Each wall is flat, endless, passes through zero and stands at right angles to its row. A trip goes straight from one point to another. List the walls that it crosses, first one first.

Walls:
(1): [ 4.4 -0.4 -0.2]
(2): [4.4 7.8 1.3]
(3): [-0.6  2.0  1.3]
(4): [ 0.0 -1.1  2.3]
(5): [ 0.6  8.8 -3.2]
(6): [ 0.4 -0.2 -3.8]
(7): [-0.1 -0.7 -9.8]
Trips:
[ 2.6  2.6 -6.7] to [-6.4 -2.5 -0.2] -> 1, 2, 5, 4, 6
[-1.4  4.8 -6.3] to [-4.9 -2.0 -1.3] -> 2, 3, 5

Walls:
(1): [ 4.9  8.6  0.5  2.4  1.9  5.9  1.1  4.7 -0.7  4.5  1.2  1.1 -0.5 -3.4]
(2): [ 4.2 -0.6 -2.2 -8.9  3.1 -3.3 -5.5 -5.7 -3.3  0.2  3.3 -1.3 -2.6 -1.0]
(3): [ 3.4 -5.5  8.9 -3.7 -2.5 -0.8 -3.5  5.6  0.0 -1.5  5.7  1.9  2.0  4.4]
(4): [ 4.2  4.7 -0.9  0.1 -2.8  0.8  3.7  4.4 -1.2 -2.1 -0.6 -2.7 -6.4 -3.3]
(5): [-0.9 -6.2 -5.5  1.3  5.3  5.3 -2.6  0.2  2.8  0.0 -6.5 -4.4 -4.0 -3.6]
(6): [ 1.2 -4.0  2.0  3.7 -2.3 -1.0  2.9  9.0 -3.1 -0.9 -5.5 -6.1 -2.0  0.5]
Trips:
[ -5.1  -2.3   4.0   2.4 -11.0  -4.2   0.0  -1.3  -3.0  -2.4  -3.3   5.8
   2.6   3.3] to [-5.0 -3.2  2.9 -3.1 -2.5  1.4 -0.6  2.1 -4.4  3.0 -4.1  3.6 -3.5  2.5] -> 5
[ 0.1  1.7  5.8  3.7  5.6 -2.8 -4.9 -8.6  3.1 -6.1  3.2  4.5  3.6 -4.2] to [-3.9 -1.2  3.6 -6.4  3.6  2.8 -2.7  0.6  1.7 -5.1  0.2 -4.0 -3.0 -3.4] -> 5, 4
[ 2.3  1.5 -1.2  3.5 -6.0  4.2 -3.6  1.2  3.8 -2.4 -3.9  3.6  5.1 -2.2] to [ 5.3 -5.0  0.5  0.0 -1.7  2.1 -3.0 -4.3  1.0  2.9  1.5 -1.3 -0.6  0.1] -> 3, 2, 1
[-1.9  4.4  3.5 -3.8 -2.5 -2.7 -1.3 -1.3 -4.7  4.5 -1.2 -5.8 -6.5 -3.2] to [ -1.4   1.9  -2.8  -1.2   3.7   2.1 -10.3  -3.8  -0.9   2.5   0.0   1.5
   2.0   0.1] -> 6, 5, 4
[ 3.1 -4.4 -5.6 -3.5  2.7  3.9 -5.9 -3.7  1.1  0.1  1.9 -1.7  4.0 -1.6] to [ 0.5 -1.3 -7.9  1.1  1.8 -3.7 -2.6 -0.1 -1.4  6.9 -2.1  5.7 -0.4 -3.1] -> 1
[-4.4 -4.1 -3.2 -1.8 -7.3  5.6 -2.6  2.7 -4.5 -3.6  1.5  2.9  4.3  1.7] to [-5.6  7.6  6.6  4.8  2.6  5.3 -5.0  1.5  0.2 -3.8 -5.6  3.6  5.3 -2.4] -> 6, 1, 3
[ 0.1 -3.6  2.5 -3.1 -1.1 -3.7  2.7  2.3 -1.1 -5.3  5.5 -1.0 -2.3 -1.3] to [-6.1  1.7 -3.0  2.0 -4.8 -2.6  1.0 -4.0  0.7  6.6  2.9  4.7  3.2  2.6] -> 6, 4, 2, 3
[-1.3 12.1  0.6  2.5 -6.8 -6.2  0.8 -4.1  1.3  3.2  0.3  0.3 -3.9 -3.1] to [ 3.5  5.0  5.6 -2.5 -5.6 -0.9  4.9 -6.6 -2.1 -1.5 -0.2  7.6 -2.2 -0.9] -> 2, 3
[ 3.7  0.8 -4.3 -5.3  6.4 -0.9 -1.4 -5.2  4.7 -3.8 -2.0 -5.3  7.7 -2.0] to [-0.1 -2.8 -2.1 -4.6  0.8  3.2 -0.5  5.0 -1.6 -5.6 -0.7 -0.2  1.5 -1.8] -> 3, 6, 4
